Each row is a point. Two turns around zero, p and q, are shown by what they do to some points. Write where each new point lands after one turn and then the other. Backwards means that the second turn is done in reverse. Each puzzle has new turns, and all numbers are rounded.
(in the rows, 128 means zero)

Turn p:
[161 112] => [153 155]
[188 145] => [128 190]
[ 76 132] => [110  79]
[ 87 124] => [120  87]
Turn q:
[106 101] => [128  93]
[135 127] => [134 132]
[ 74 129] => [85 95]
[197 155] => [165 192]
Where do these land?
q, then p: [174 100] => [136 181]
p, then q backwards: [178 130] => [168 158]
q, then p backwards: [124 140] => [132 140]
p, then q: [ 88 105] => [165 100]
p, then q: [ 75 166] => [114  64]

Turn p:
[ 82 125 182  91] => [133 122 171  61]
[176 120 101 117] => [158 114  93 157]
[167 172  79 134] => [121 145  58 153]
[163 151 139 198] => [127 194 129 178]
[ 88  82 137 136] => [110  98 180 130]
[ 93 118 130  93] => [118  96 139  91]
Turn q:
[141 139 161 139] => [127 127 165 139]
[ 88 105 161  94] => [ 76  92 130 111]
[ 89 154  83 148] => [113 171  82 149]
[170 109 125 184] => [183 117 138 172]
[175 176 128  54] => [141 164 164  43]
[105  85 110 149] => [128  97  89 154]
Where do these land?
p, then q backwards: [142 160 124 119] => [121 134  94 120]
p, then q: [116 143 153 172] => [ 97 159 156 141]
q, then p backwards: [116 148 170 110] => [ 82 121 139 147]
p, then q: [175  35  66 130] => [191  63 112 207]
q, then p backwards: [ 91 155 127 109] => [100 163 120 147]

Turn p:
[ 89 176 133 186  84  99 137 112] => [ 86 157 148 131  66  71 117 118]
[ 88  91 145 135  91  66 156  85] => [ 74  72 148 109  63 132 135 131]
[ 94 151  74 154 102  92 127 106] => [ 93 133 103  93  93  73 121 146]
[ 95 118 157 101 145 125  99  71] => [ 93  79 116 131 141 135 102  78]
[106  77 159 115 127  91  85 132] => [123  84 138 118 109 169  72 131]
[158  87 134  93 157 220 119 164] => [160 147  97 176 196 198 139 140]
[167 157 110 141 187 164 158 175] => [170 166 152 145 195 106 156 157]
[158 133 137  69 136 156 132 171] => [163 157 131 110 168 180 146 116]
[197 162 103 158 123 139 139 137] => [190 157 120 140 121  88 162 136]
Turn q:
[114  99 168 166 162 143  89  90] => [ 96 118 106 111 198 160 153 127]
[145 103 141 214  78 144  50 104] => [128  91  83 146 191 208  76  95]
[140 132  77 142 104 155 149 225] => [162 133 128 171  62 154  88 195]
[109 114 168  93 118 138 140 100] => [100 105 158 105 123 128 160 102]
[119 138  93 133 113  82 134 204] => [136 127 129 148  96  94  62 179]
[167 145 120 143 123 102 164 184] => [176 131 158 164 120 106 100 165]
[ 93 170 132 118 135 130 155  65] => [ 93 150 123 148 127  96 171  75]
[130 156 141  62 162 132 122  95] => [117 175 152  80 121 107 161  99]
[134  96 112  79 156 126 149  85] => [144 122 115  79 114  99 180 115]
Where do these land?
p, then q: [149  89 110  71  62  97 131  88] => [155  86 111 113  42 146 157  99]
q, then p: [169  86 166 113 143  78 125 103] => [159  65 153 106 165 158 136 119]
q, then p: [134 161 122 117 152 166 121 136] => [122 173 136 133 132 111 146 103]
p, then q: [101  99 166 159 169 179 133 106] => [ 97 114  87 161 183 144 140 166]
p, then q: [156  98 149 159  91 158 140 142] => [150 117 131 189 126 164 117 127]
p, then q: [ 49 179 107 167 173 124 101 166] => [ 58 183 134  98 166  95  70 144]
p, then q: [135 125 144 154 122 165 100 132] => [137 143 101 155 153 147 109 121]
q, then p: [ 94 163  73 132 181 113  95 172] => [131 199 124  68 130  95  87 136]
p, then q backwards: [157 117  71  78  85  75 189 129] => [128  55 115  57 177 171 137 113]
p, then q: [120 187 118 189 129 163 125 110] => [119 142 110 168 167  72  86 110]
p, then q: [144 105 184  70 101  90 149 125] => [128  92 158 112 107 175 187  92]

Turn p:
[148 130 164 188  43 208 150 206 143 124 137] => [215 159 124 137 161 140 116 189 227 149  85]
[207  85 153  89 168  87 165 150  85 113 112] => [151 103 205  61  94  81 109 145  91 129 155]
[ 83 131 105 118 175 146 108 114 164 104 127] => [ 75 139 127 156 178 146 124 117  97 130 127]
[107  82 100 125  72 124 113  84  78  91 123] => [ 84 109 125 154  55 140 128 175 131 120  87]
[121 194 104  99 129  79 125 103 151 134  92] => [111 159  71  96 119 122 121  80  85  97 127]
[100 130 129 151  91 119 112  97 195 132 108] => [118 119  96 141 148 163 119  92 147  87  78]
[121 137 119 184 194 148 104 102  93 137  93] => [134 101 117 179 129 130  84 103  84 188 145]
[149 139 128  69 149 154 115 177 138 182 116] => [117 154 134  64 152 140 120 114 158 158 185]
[196  91 121 139 135 152  99 154  41 178 154] => [168  98 161 125  65 146 118 165 154 181 207]
[ 54 103  44 114 184 111 196  91 145 125 167] => [ 34 101 111 186 168  58 136 139 108  76 168]
[127 123 196 134  86  80 126 153 119 134 121] => [166 143 159 108  90 115 155  90 158 124  85]
[140 111 159  94 151 137 155  62 168 127 118] => [104  63 126  85 165 128 143 118 100 119 103]
[105 192 145 127 112 126 123 169 109 127 174] => [158 192 109 142 130 117 185 128 137 142 141]
[134 145 126 162 104 121 102 128 164  85 150] => [157 150 126 158 140 166 135 137 114  91  99]
Turn q:
[148  71 140 104  83  91  84 103 138 140 134] => [112  65 143 134 108  83 100  89 147 156 141]
[168 110 167 145  83 156 189  97  76  84 175] => [124 159 155 146  34 177 125  80 169 100 128]
[ 95 104  55 157 124 161 101 155  98  91 148] => [167 101 105 104 105 120 123 171 145  85  56]
[180 170 144 105 118 140 147 113 158  86  86] => [125 198 156 101 135 108 130 123 167 139 173]
[105 137 125  75 172 166 115 132 173 138 116] => [ 75 125 108  94 174 127 134 172 129 118 152]
[185 134 156 141 133  91  83  84  91 181 156] => [135 119  89 138 115 118  79  41  88 146 153]
[143 149 120 161  95 165  92 161  84  85 171] => [150 157 109  95  56 129  97 140 128 131  70]
[159  82  98 166 101  92 134 188 128 124  79] => [194 114 188 168 130  91  91 160 128 132 120]
[ 82 143  54 161 108 111 163 107 182 181 164] => [173  86  54 178 140 137 192 162 150 146 144]
[109 126 112 166 193 130 124  86 147 122  81] => [138 143 112 138 217 134 128 112 151 100 107]
[104 165 147  72 109 186 152 162  80  89  83] => [119 159 191  40 110 169 153 161 119 117 129]
[ 69 164 151 158 181  94 110 145  93 118 133] => [120 151 120 132 162 138 158 112  63 128  58]
[ 97  94 162 106 107 123 130 152 175 194 144] => [ 85  69 130 163 133 146 126 160 112 178 156]
[147 143 161  77 182  86 169 107 170 158 121] => [ 77 148 132 162 172 115 157 110 100 119 202]
Where do these land?
p, then q: [149 176  96 149 152 129 147  35 103 194 104] => [179  34  92 134  92  99 121 114 149  66 122]
q, then p: [136 120 143 121 144  91 111  91 168 123 168] => [103 112 104 180 119 111 125  98 122  90 126]
q, then p: [ 98  87  80 157 104 150 188 168 153  96 104] => [194 153 178 109 182 121  88 133 156 117  98]
p, then q: [110 152 179 127 130 146  91 116 176 149 153] => [119 146 111 131 162 174 129 128 160  81 166]
p, then q: [ 79  74 126 141 120 119 148 145  79  89  75] => [147 105 162 132 168 120 130 112 107 216  98]
q, then p: [156 137 133  76 111 141  66 115 179 106 126] => [ 75 155 132 119 121 133 165  72 141  82 154]
q, then p backwards: [156 122 143  89  64 117 122 124 163 128 184] => [107 109 109 113 124 119 131 117  44 177 123]
q, then p: [117  99  93 166 177  97 146 193  78 150  65] => [192 127 199 119 103 126  96 146  72 193 126]
p, then q backwards: [157 108 138 169  76 150  89 126 149 100 159] => [ 96 107 106 182 118 168 180 146 108 131 121]
q, then p backwards: [111 136 122 161 100 102 201 172  96 123  61] => [168 112 184 163 141 126  94 174 125  78 188]
q, then p backwards: [111 177 110 100 105 130  88 106 135 139 191] => [120 179 130  89 105 131 142  78  87 162 113]
p, then q: [151 135 178  64 186 167 102 112 109 184 178] => [ 73  85 105 165  95 193 146 133 103  82 189]
p, then q backwards: [132 141 125 144 193 126 165 161  76  83  93] => [173 144 145 128 127  72  86 198 142 133 106]

Turn p:
[128 167 144 129 167 143  63 142 148 100  75 106  86 124] => [128 140 116 101 126 100  52 111 133  74 110  73 139 125]
[183 132  59 136 119 146 144 105 156 107 124  94 161 157] => [150 169 107 132  81 152 114 145 165 149  80 165  98 161]
[114 120 192  99 117 132 153 107 121 111 196 169 184 120] => [131  95 174 170 185 141 170  91 122 153 137 160 162 171]
[178 166 102 129  66 117 147 136 153 127 121  69  97 150] => [159 174 119 104  62 138 127  97 126 129 140 125  59 151]
[145 116  86 167  98 162 157 111 156 109 152 111  78 168] => [116 183 143 151  99 171 127 156 169 121 146 123  68 137]
[132 126 128 128 193  99 105 146 148 144 124  86  87  87] => [144 127  91  88 130  71 109 143 164  91 165 115 147 119]
[159 160 118 142 173 143  99 142 121 139  98 139  76  79] => [153 150 101  83 148 119  78 135 148 132 143  77 149  92]
[ 87 129 141 126 114 165 177 159 109 157 156 145 187 145] => [ 98 119 192 144 108 128 181 129 116 176 117 143 167 126]
[ 74 127 152  86 135 115 157  87 121 170 143 180 161 158] => [ 70 101 146 151 174 117 172  88 122 150 110 174 136  96]
[ 69 134 125 140 100  86 164 130 123 107 165 184 187 133] => [133 131 175 190 158 112 164 139  71 148 121 186 136 115]
[167 107 102 173  73 135 106 131 176 154 142 112 142 169] => [156 106 136 171  60 146 119 136 161 144 121 129  66 127]
[ 69 113 148 124 123 122 132 105  63 129 173 128 176 148] => [101 112 132 177 152 124 211 129  99 124 104 127 162 141]
[136  98 164 133 154 119 129 134 140 106  52 108 100  87] => [139  99 125  55 137 141  89 148 119  68 138 129 139 122]
[162 139 141 151 153 116  94 115  96 140  75 123  88  83] => [166 118  86  74 153 136 107 134 127 104 124  79 131  93]
[115  98 142  93 128 106 150 158  85 123 168 181 162 180] => [ 79  95 145 158 165 109 162 146  86 185 125 141 120 165]
[128 115 105  92 134 142  71 139 132 125  84 114  75  59] => [126 128  61 100 112 144  64 121 118  99 169 104 169 106]
Turn q:
[ 96  97  96 123 158 142 136 115 147  64 134 130  95 102] => [110  93 127 106 142 137  89 108 179 154 130 180 141 115]
[162 135 157 162 153 144 129 115 156 161  75 102 180 160] => [168 117  81 165 121  99 172 137  93 141 101  96 165 104]
[140 113 127  82 130 149  95 128 113  60 133 142 147  75] => [148 150 168  88 141 169  90 101 135 182 104 149 138 120]
[ 95 157 164 137 122  64 175 158 144 184 112 141 126 110] => [107 118 147 171 102 140 175 144 101  59 126 145  89  91]
[147 134 116 131 149 151 131 108 133 102 200 153 138 114] => [128 126 160 124 166 156 109 114 147 135 171 117 177 138]
[ 92 130  80  79 139 212 123 123 102  89 172 107 146 109] => [ 99 160  93  74 159 195 109 123 153 188 158 147 153 149]
[ 83 160 153 186  85  83 105 120 130 160 123 114 129 135] => [ 91 102 115 153 104 114 135  91  68  77 119 110 100 147]
[111 170 165 125  68  91 144 112 172 166  92 151 102 170] => [ 85 153 132 147 116  75 178 107 129  58  86 105 106 114]
[204 102 150 147 117  95 159 173 136 124 110  68 153 182] => [197 101 113  99 133  89 139 204  96  87  90 106 145 129]
[136 159  96 156  77  98 135 106 149 197  89 128 118 108] => [101 151 123 138  99  60 156 111  77 102 162 131 104  96]
[136 160  83 100 181 160 101 126  81  72 139 136 112 126] => [174 161 105 118 163 162  87  95 173 160 156 155 121 153]
[136  82 126 127 137 179 151 136  66  71 135 163 116 116] => [158 122 155  94  92 158 119 131 183 170 137 158 154 178]
[128 105 149  99 154 162 112 123 106 118 164 115  70  91] => [125 115 140 101 112 169  89 126 183 156 152  96 105 113]
[ 96 133 125 147 104 107  97 172 168 186 124 167 109 135] => [ 71 155 135 191  99 106 102 147 108  93 119 126 113 123]
[158  83 133 119 145  83 128 104 117 167 118 102 178 187] => [157  97 127 149 171  88 173 181  96 155 110  99 108 150]
Where do these land?
q, then p backwards: [170 118 149 101  94 138 133 135 116  63  76 107 126 152] => [176 176 127 146 167 119 145 120 121 131  84  88 171 122]
p, then q backwards: [123  94 101 191 182 176  96 158 169 117  89 177  76 121] => [162  84 130  99 155 135 105 195 187 142 191 115  67 114]
q, then p: [133 104 125 131 118  71 118 129 130 162 170 108 176 152] => [101 115 132  99 142  95 162 181 114 118 130  83 138 156]
q, then p: [160 127 107  89  88 144 144 118 126 126  93 166 121  93] => [150 129 145 111 154 113 135  55 106 147 145 144 123 109]
p, then q backwards: [159 125 140  85 131 166 180 120 110 120 106 146 160 157] => [ 81  95 132  91  98 145 121 114 107  80 139 135 162 119]
p, then q: [116 128  55 150 184 151  99 177 135 115 115 129  67 156] => [ 98 152  89 133 138 155  56 123  68  79 108 144  86 113]
p, then q backwards: [100 108 123 130 123 113 123  74  88 121 132 115 141 151] => [ 85 156 151 120 133 112 152 134 144 143 113 121 156 164]
q, then p: [125 116 155 121 111 152 193 132 180 157  86 172  31  99] => [181 132 177 155 111 145  98  90  83  85 199 202 130 109]
p, then q: [106 139 163 123 153  83  90 146  89 191 168  90 167  92] => [151  71 172  99 168  94 174 173  83 130 151 167 128 121]
q, then p: [123 131 125 167 131 103 148  96 112 157 195  63 174  82] => [ 90 120 100 140 145 152 200 167 145 145 157 106 181 182]
q, then p: [ 45 130 101 188 141 147 113 206 152 178 131 141 114 101] => [131 149 153 232 101 158 122 171  77 127 131  84 148  83]
q, then p: [162 182 149 104 110  91 140  77 128 101  91 127 160 167] => [141 160 111  50 180 129 138 129 140 118  93 166 104 144]
q, then p: [103 134 140 104 146  78 119 114 130  93 174 112 170 117] => [ 85 109 128  98 169 141 124 154 166 114 112  99 168 136]
q, then p backwards: [158 148 154 136  96 145 129 133 110 101 153 162  94 130] => [133 157 159 137 135 171 130 136 156 109 127  82 115 118]
q, then p: [137 136 131  98 114 161  95 105 146 120 139 105 142 150] => [116 143  98 104 104  96 137 111 144 118  99 138 151 118]
